Every row gives one point. The last column is the point's height on a tilted bowl or saddle (a function of degree 2), plus a little noise. Along how many of its main directions does it bend up, bend down or stay straight?
In the rows, 100 means zero.

Points:
array([[ 65, 103, 120,  75],
       [ 67,  56, 147,  42],
       [143,  41,  92,  60],
       [ 88,  91,  84,  86],
       [ 97, 147,  92,  86],
       [ 96,  76, 135,  73],
       [ 45, 109,  99,  65],
       [154, 115, 151,  69],
       [169,  73, 101,  65],
       [ 24, 142,  95,  40],
       [ 47, 134,   5,  19],
       [115, 136, 100,  91],
       [124, 100, 155,  73],
       [ 81,  65,  90,  73],
       [181, 147, 125,  56],
       [150,  75,  60,  75]])
Directions: 0 up, 3 down, 0 straight

Points:
array([[122,  98,  48, 118,  68],
       [ 86, 107, 165,  58,  38],
       [132,  98,  76,  82,  93],
       [111, 105, 103, 115,  99],
       [161,  54,  73, 106, 104],
       [ 83, 107,  83, 131, 109],
       [154,  79, 126, 141,  71],
       [ 97, 126, 112,  47, 108],
       [ 89, 115,  83, 109, 104],
       [ 99, 100, 133,  64,  71],
       [ 77,  91,  88,  58,  68],
       [119,  95, 110,  77,  89],
       [ 76, 121, 149,  63,  81],
       [ 55,  84,  99,  51,  42],
       [119,  57,  55, 140,  99],
       [120, 104, 108,   5,  88],
       [ 97,  94, 112, 130, 105],
       [107, 120,  52,  94,  81],
       [ 74, 128, 100, 136, 134],
       [ 52,  74, 131,  47,   5],
       [113, 115, 177,  78,  47],
       [ 68, 117,  77, 100, 105]])
Directions: 2 up, 2 down, 0 straight

Points:
array([[129,  83, 108,  94,  77, 146, 109],
       [124, 114,  86,  91,  87, 114, 109],
       [124, 102, 118,  95,  68, 170, 108],
       [138, 104, 114,  89, 130, 110, 129],
       [147,  64, 142, 148, 115,  12, 195],
       [ 85,  89, 102, 118,  37,  97, 107],
       [ 82, 165, 160, 133,  95,  42, 152],
       [ 41,  61, 106,  64, 128, 136, 116],
       [ 43, 121,  85,  88, 110, 144, 108],
       [109,  65,  76, 147,  80,  75, 141],
       [ 27,  50,  97,  91,  38,  72, 120],
       [129, 160,  96, 101,  81, 125, 118],
       [ 54, 119,  46, 164,  85, 136, 133],
       [ 57, 122, 115, 130, 103, 112, 117],
       [102,  79,  77, 113,  85, 117, 112],
       [ 77,  95,  57,  47, 102, 130, 100],
       [123,  78, 108, 113, 135, 106, 130],
       [ 84, 131, 128, 149,  88, 120, 129],
       [ 76,  75, 124,  24,  91, 165, 101],
       [127, 117, 125,  81, 111,  69, 124],
       [ 81,  98, 113, 114, 104, 105, 111],
       [109,  77, 185,  68, 146, 102, 123],
       [ 96,  18,  91, 159, 140, 103, 143],
       [ 54,  65, 119, 147,  92, 154, 123],
       [143, 102, 124,  78, 141, 126, 134],
       [ 84,  99, 108, 117,  84,  52, 125],
       [116, 152,  95, 102, 101,  73, 126],
       [ 32, 122, 141,  79,  53, 169,  99],
       [ 70,  63, 111, 109,  56,  92, 106],
       [ 89, 103, 163,  83, 103,  96, 105],
       [ 99, 119,  93,  73, 139, 100, 117],
       [123,  54, 153, 115, 131, 114, 126],
       [110,  96, 154,  74, 138,  38, 139],
       [100,  70,  24,  50, 102,  85, 115],
       [129, 116, 100, 110,  14, 118, 108],
       [115,  76, 132, 130,  58, 134, 116],
       [ 90,  94, 120,  86,  51, 135,  89],
       [152,  95, 130, 128,  82, 136, 137],
       [114, 108, 112,  90,  90, 116, 105],
       [113, 101,  67,  88, 105, 134, 111],
       [122,  67, 103, 114,  79, 195, 128],
       [133, 130,  84,  88,  49, 125, 102],
       [ 94, 132,  55, 105, 123,  62, 126],
       [ 98,  78,  97, 105, 102, 189, 123],
       [ 95,  70, 127,  91,  96,  68, 112],
       [103, 110, 159,  76, 109,  66, 117]])
Directions: 4 up, 0 down, 2 straight
